Each row of a before or after table is a point. The points were changed in one or more steps. Then noise was added and the rows were shuffled. The steps act on columns, c1 being the first. What was done? A step turns or swaps two columns, mirrors them in a line or flattens them onto one, adds a multiple of one to another, or multiplies or shifts one. Angles are multiples of 10 degrees, from the lower column toward the higher: turns from -170 to 170, lines from 10 to 170 but not 90. Use the fewest steps. Two steps may share a column if one is a turn and the other turns, adds or multiplies; they go together, in the order done. Otherwise the lowest column goes first.
In the rows, zero is written as 128.

Before, 10 rows:
[[114 112  91]
 [ 89 147 136]
 [127 148 183]
 [179 130 132]
 [177 112 146]
 [158 180 154]
 [134  66 190]
 [118  74 171]
 [143 172 150]
 [144 154 170]]
After (10 x 3):
[[ 98 103  95]
 [111 107  76]
 [107  83 112]
 [ 91  77 113]
 [ 79 125 142]
 [122 182  84]
 [ 76 144 127]
 [101 191  71]
 [162 108 107]
 [153 143 158]]
Steps: turn c1 and c3 by 160 degrees; multiply c2 by -1

Before (14 x 6):
[[121 145 158 107 193 139]
 [135 131 188  87 145 136]
 [144 108 164 113 198 175]
 [ 96 116  91 186 147 110]
 [112 112 169  86 164 193]
 [142 147 158 121 164 158]
 [ 74  85 113 173 128  81]
 [ 30 120  57 181 111 104]
 [102  85  91  94 166 145]
 [160 138 191 121 131 157]
 [147 140 141  97 131 100]
 [175 131 148  95 136 164]
 [114 146 141 106 170 154]
 [ 79  95  86 139 134 103]]
After, 14 rows:
[[121 106 141  96  91 100]
 [144 186  85 139  94 103]
 [103 134 165 114 158 174]
 [142 196 112 173  87  82]
 [144 119 157 108 153 138]
 [ 94  94 147  96  96 165]
 [144 158  92 187 108 110]
 [111 100 191 121  91 157]
 [131 150 169  86 125 191]
 [130 104 158 121 124 158]
 [120 177  91  93 126 146]
 [125 122 187  88 105 136]
 [151 123 141 106 130 154]
 [199 196  58 181  71 104]]
Steps: turn c1 and c2 by -140 degrees; shift c5 by -40

Before, 13 rows:
[[ 84 112 110  83 124  84 113 112]
 [115 137 126  96 155  88  87  97]
 [ 96 133 135 130 149 179  71  98]
 [111 113 125 127 162  82  91 128]
 [158 124 163 142 146  88  96 183]
 [124 151 120 105 127 100  73 169]
 [ 90 119 128   7 134  89  67 154]
 [ 99 129 134 139 167 124 114 130]
 [119 118 121 145 153  91 114 143]
 [141 145 112 114 161 201 118 111]
 [106 152 138 135 149 137 120  89]
 [ 86 156 175 133 145  75 125 152]
 [182 117 143  96  98 119 103 131]]
After, 13 rows:
[[119  58 143  95  98 184 104 132]
 [ 73  98 176 134 145  86 126 153]
 [123  70 135 138 167  98 113 130]
 [ 88  77 124  95 154 116  88  96]
 [ 81  53 124 127 162 111  92 127]
 [ 85  53 110  83 123  84 113 112]
 [ 89  63 165 142 147 158  96 184]
 [ 90  59 127   7 133  90  69 154]
 [ 98  90 117 105 128 124  74 170]
 [136  93 138 135 149 109 121  90]
 [201  86 113 113 161 141 118 111]
 [179  74 136 131 149  96  70  99]
 [ 91  58 120 144 154 116 112 145]]
Steps: swap c1 and c6; shift c2 by -60

Before, 12 rows:
[[194 107 147  74 157 199 137 142 138]
 [152 146 114 159  97  93 129 134 125]
 [129 151 108 164 169 179 146  80  63]
 [100 137 130 171  71 130 129 111 159]
 [136 143 104 196 137 182  61  84  23]
 [177 108 161 149 165 197 141 176 134]
 [105 128 156 126  93 190 151 152 145]
 [ 99 146 164 167 106  88 117 134 125]
 [102 138 105 146 124 118 103 162 115]
 [152 114 133 160 168 194 112 150 169]
 [ 99 108 138 127  85  70  98  98 140]
 [114  73 120 172  94 110 139 126 139]]
After:
[[104 142 188 127  96 157 163 110 147]
 [133  88 180 195 133 105  29 150  22]
 [103 144 116 146 127 106 128  94 116]
 [152 155 197 159 168 130 126 118 171]
 [151 116  93 157  99 116 133 112 123]
 [177 174 198 152 167 161 173 103 136]
 [ 99 118  89 169 106 165 120 109 128]
 [ 97 121  72 125  84 140  75 165 140]
 [112 169 107 175  90 123 142 166 140]
 [197 152 203  77 155 144 146 133 138]
 [ 95 111 129 170  71 129 117 133 157]
 [129  77 179 165 170 103 112 151  65]]
Steps: add 0.7 times c8 to c7; turn c2 and c8 by -140 degrees; swap c3 and c6

Before:
[[130 174 120  99 147 123 122 173 102 181 176]
 [147 180 174 132 121 193 119  97 105 136  82]
 [150 180 171 107  98 139  80  84 120 139 103]
 [145 103 167 118 177 144  46 134 100 171 107]
 [113 128  75 162  82 187  87 121 136 143  61]
 [150 161 137  68 101 137 166 189 155 188 169]
 [133 128 105 117 172 102 153 146 142 199 147]
 [ 86 175 122  90  94 156 158 122 129 117  65]
 [100 172 144 111 161 134 124 157 168 179 146]
 [129  85 156 173 170 114  75 153 115 149 148]
 [ 66 121 112 141  84 181 123  92 118 165  84]]
After, 11 rows:
[[100 173 146 112 160 133 122 158 179  88 147]
 [143 180 174 133 120 193 119  96 136 150  81]
 [130 174 122 100 147 122 121 174 182 155 175]
 [ 85 176 121  90  92 155 156 122 117 127  65]
 [134 126 106 117 171 101 153 146 200 115 147]
 [112 126  75 159  84 186  89 121 144 119  60]
 [129  84 155 172 172 114  75 152 147 142 150]
 [ 66 120 109 141  83 181 123  92 165 137  83]
 [151 179 173 106  99 139  80  82 139 136 104]
 [146 103 167 118 179 143  47 135 171 156 109]
 [150 162 137  68 102 137 165 189 189  99 170]]
Steps: turn c9 and c10 by -90 degrees

Before, 12 rows:
[[125 128  90 133 143 121  98 129  88 102  82 116]
 [ 99 141  90 123  84 159  81 142 122 136 140  98]
 [147 122 127  75 128 151  95  73 149  87 148 181]
 [113  19 184 131 163 129 112 154 115 164 100 153]
 [ 96 109 189  81  41 102  92  90 139 185  94  76]
 [127  32 113 107 145 125 100  87 112 121 166 146]
 [112  92 108  88 125  96 115 139 136 136  86 156]
 [122  65 133 104  62 137  47 131  94 128 122 185]
 [ 61 185 130 127 171  66 121 111 121  99 148 130]
 [116 161  63 163 102 124  97  86 152 174 145 141]
 [100 151 135  86 122 163 150 103  93 124 128 170]
 [117  84 130 155  35 158 108 123 118 117 153 109]]
After:
[[104 140  91 113  82 162  80 131 121 138 144  99]
 [130  31 113 143 142 123 104  88 115 122 167 146]
 [123  72 135 112  62 133  45 109  97 124 121 188]
 [103 149 134 126 124 159 150  78  94 129 126 171]
 [148 119 128 131 127 149  94  54 145  85 148 181]
 [116  84 128 152  39 161 106 145 118 120 152 108]
 [127 123  88 135 142 120  96 133  89 102  83 115]
 [ 63 183 132 139 171  64 122 116 124 101 149 131]
 [119 162  63 179 101 124  96 126 154 172 148 144]
 [113  20 186 107 163 129 113 145 117 161  97 156]
 [ 96 108 192 129  47 102  95  69 135 189  92  77]
 [108  92 108  95 123  98 117 104 134 135  89 155]]
Steps: turn c4 and c8 by 50 degrees

Before:
[[189 153 125  89 142 143 171 157 139 103 113 143 125 166]
 [184 124 148 129 153 111 181 160 110  91 113  91  96  70]
 [161 144  81 133 146 170 155 139 102 117  88 127  96  89]
 [141 128 117 126 132 218 106 143 182 107  86 159 111  78]
 [146 116 152 153 147 115  98 153 115 102 159 102  99 161]
 [ 77 124  44 123  74  83 142 125 156 148 155 138 138  43]
 [ 34 156 129  48  99  90 108 141 186  75  83 150 103 170]
 [173 159 153 138 136 102 103 109 157  92 139 124  91 176]
 [143 173 144 146 152  94 161 140 146  81 133  87 145 171]
 [174 162 140 123 142  97 172  96 132 221 125 143 150 174]
 [148 137 154 155 127  87  11 148 126 118 112 128 134 150]]
After, 11 rows:
[[173 161 142 122 143  96 173 112  99 211  92 144 149 173]
 [188 150 125  87 143 142 173 129 159  93  83 146 125 166]
 [145 115 150 151 146 115 100 148 147  90 127 103  99 160]
 [184 123 147 130 151 111 181 156 153  81  82  95  97  70]
 [138 127 117 126 133 217 107  82 163  97  56 160 112  77]
 [ 33 156 130  49  97  90 109  79 162  66  54 150 101 168]
 [142 174 140 144 151  95 163 116 144  70 104  87 145 171]
 [148 139 154 153 129  88  10 137 148 107  83 127 133 149]
 [161 142  85 134 147 170 154 156 131 108  58 126  98  91]
 [ 77 127  41 123  76  82 142 103 137 139 122 138 139  43]
 [173 160 151 137 136 104 106  94 119  82 110 126  90 178]]
Steps: turn c8 and c9 by 70 degrees; shift c10 by -10; shift c11 by -30

Before, 9 rows:
[[194 120  88 103 186 159  93  64  62 150 180 160 127 128 173 137  93 140]
 [124 130 119 135 148 165 124 117 179 224  99 161 167 118 124 149 145 111]
 [108  96  74 166 147  65 118 130 120 112 166 107 132 139 116  89 105 127]
 [153 139  85  65 141 107 162 134 119 136 173 151 182 117 138 106 101 187]
 [122 122 115 110 119 120  94  96 160 157 124 111 116  97  55 109  86  99]
 [132  86  79 182  97 104 174 162 102 113 163 130 105 124  82 179  94 117]
 [143 155  82 140 137 165 108  97 176 164 147  77 118  85  64 166  34 141]
 [ 77  60  87 130 149  84 141 131 171 188 148 138 130  92  90 111 137 113]
 [100  78  99 147 167 123 159 128  68  91 148 140 171 184 113  75  89 136]]
After:
[[115  87  79 184  98  88  76 148 133 101 162 130 123 123  81 182  95 132]
 [189 138  85  64 142  94 123 126 131 137 174 155  64 117 136 106  99 152]
 [141 154  82 142 137 191 139 117 124 167 147  77 149  86  63 167  35 143]
 [139 120  90 102 184 176 155  48  99 169 176 159 146 129 172 136  94 194]
 [113  58  88 130 149  58 119 144 133 194 145 139 123  93  87 113 140  76]
 [134  81  98 148 166 122 123 110 118 102 144 141  75 185 114  74  90 100]
 [110 135 122 138 144 187 150 134 131 230 100 164  99 120 123 148 144 124]
 [125  96  74 167 149  26 139 131 127 118 166 107 131 139 119  89 103 111]
 [102 124 115 109 119 115 150 109 123 155 124 113 155  99  56 109  85 121]]
Steps: swap c1 and c18; add 0.3 times c5 to c10; multiply c6 by 1.6; turn c7 and c13 by -150 degrees; flatten c8 and c9 onto the line at 20 degrees

Before:
[[121 144 120 144 134 150  74 117 103 125 111 109 126 134 184 142  83 118
  139 162]
 [133 140 111 143 132 102 129 125 105 136 156 123 115 145 105 100  83 113
  141  59]
 [127 117 103  99 139 144 131 112 107 128 111 144 120 148 121 162 111 123
  112 166]
 [147 141 120 133 126 150 126 116 100 124  97 102 117 131 118 172  86 136
  118 166]
 [145 116 113 141 144 138 117 109 108 109 113 178 125 130 102 115 130 125
  128 148]
 [139 140 111 132 100 151  94 107  94 138 111 103 121 143 113 132 143 113
  142 113]
 [153 118 109 104 143 156 116 114  97 119 158 112 108 136 112 162 128 134
  127 150]
 [107 117 127 144 133 136 119 206 101 121  79 105 124 145 110 175 142 130
  145 153]
 [149 148 134  99 139 136 125 163 155 129 122 139 117 103 112 168 144 133
  126 150]
 [138 146 158 104 119 144 115 142 103 126 158 169 124  97 122 173 138 120
  130 148]
 [143 124 143 131 138 153 117 116 133 122 133 109  96 145 167 160 122 123
  117 120]
 [141 111 134 143 142 148 129 119 108 135 151 122 116 145 249 163 133 136
  175 141]]
After:
[[140 111 141 140 143 148 131 119 109 175 150 123 116 144 249 162 126 135
  142 140]
 [108 116 153 145 133 135 120 206 101 143  78 103 126 144 112 175 133 130
  137 151]
 [154 117 117 109 145 157 117 113  96 117 157 111 108 136 112 162 147 133
  142 151]
 [137 138 144 127  99 152  94 106  94 146 109 103 121 144 112 132 149 113
  126 113]
 [134 140  33 139 131 102 129 125 106 145 156 124 116 144 106 101 129 112
  124  59]
 [122 142  38 143 134 150  74 116 102 139 110 108 126 136 183 141 120 118
  133 161]
 [139 147 168 107 118 144 115 142 103 126 156 170 124  96 121 173 102 120
  138 149]
 [143 125 128 135 139 152 117 115 134 116 133 110  96 144 167 160 112 123
  127 119]
 [127 117  79 101 141 145 133 113 109 109 112 143 120 148 121 163 145 122
  128 165]
 [150 148 162 101 138 135 125 163 156 122 123 141 117 103 111 167 128 134
  136 149]
 [145 117 121 148 145 136 117 109 108 121 115 178 126 128 102 115 144 126
  140 149]
 [149 142  42 135 126 151 125 115 100 117  96 101 119 130 117 171 121 137
  125 168]]
Steps: turn c3 and c17 by -70 degrees; multiply c3 by 2; turn c4 and c10 by 20 degrees; turn c10 and c19 by -60 degrees
